Each point is reached from the start by the listed moves, each made once or not at all, plus a little noise. Is the number of moves made odd or even? Then give how often each move was made.

Moves:
(1): 0.023 0.027 -0.031
(2): -0.005 -0.021 -0.070
(3): -0.052 0.044 0.033
Start: -0.003 0.010 0.003
Points:
-0.058 0.036 -0.036 => even (0, 1, 1)
-0.032 0.084 0.009 => even (1, 0, 1)
0.000 0.010 0.001 => even (0, 0, 0)

Moves:
(1): 0.041 -0.005 0.013 0.017 -0.007 0.006 0.005 -0.049 0.015 -0.015 0.013
(2): 0.001 0.023 0.020 0.011 -0.011 0.000 -0.035 0.014 -0.003 -0.013 0.008
(3): 0.010 -0.027 0.003 0.035 -0.041 -0.035 -0.034 0.035 0.011 0.037 -0.047
(4): 0.001 -0.009 -0.015 0.028 -0.009 0.015 0.001 -0.061 -0.003 0.001 -0.043
(5): -0.010 -0.012 0.015 0.025 0.006 0.023 0.021 -0.004 0.002 -0.008 0.013
(6): -0.023 -0.013 -0.061 0.010 -0.006 -0.002 -0.002 0.025 0.015 -0.010 0.005
(7): -0.009 0.007 -0.020 0.007 -0.028 0.011 0.021 0.006 -0.041 -0.002 -0.002
(8): -0.011 0.027 -0.028 0.001 -0.013 0.005 0.039 0.009 0.014 -0.018 -0.054
(9): 0.008 0.021 0.028 0.014 0.003 -0.012 -0.017 0.022 0.037 0.086 0.003
(10): 0.039 0.043 -0.007 -0.009 0.067 0.001 0.001 0.000 -0.012 -0.025 -0.014
(11): -0.046 0.009 -0.027 0.016 0.003 -0.035 0.029 0.004 -0.010 -0.005 0.013
Start: -0.042 -0.032 -0.003 0.000 0.038 0.018 -0.013 0.002 0.019 -0.016 0.023
Points:
0.027 -0.033 -0.011 0.101 0.031 0.040 0.000 -0.066 -0.008 -0.027 -0.058 => even (1, 0, 1, 1, 1, 0, 1, 0, 0, 1, 0)
-0.081 -0.048 -0.104 0.107 -0.052 -0.019 0.072 0.028 0.028 -0.041 -0.040 => odd (1, 0, 1, 0, 1, 1, 1, 1, 0, 0, 1)
-0.073 -0.002 0.000 0.026 0.042 -0.028 -0.003 0.023 0.045 0.065 0.037 => even (0, 0, 0, 0, 0, 0, 0, 0, 1, 0, 1)
-0.017 0.012 -0.067 0.039 0.079 0.028 -0.042 -0.018 0.012 -0.065 -0.020 => even (0, 1, 0, 1, 0, 1, 0, 0, 0, 1, 0)
0.005 0.014 -0.074 0.056 0.047 0.045 -0.018 -0.068 -0.010 -0.081 -0.010 => even (1, 1, 0, 1, 0, 1, 1, 0, 0, 1, 0)
-0.098 0.016 -0.126 0.070 0.085 0.017 0.074 -0.023 0.024 -0.085 -0.056 => even (0, 0, 0, 1, 1, 1, 0, 1, 0, 1, 1)
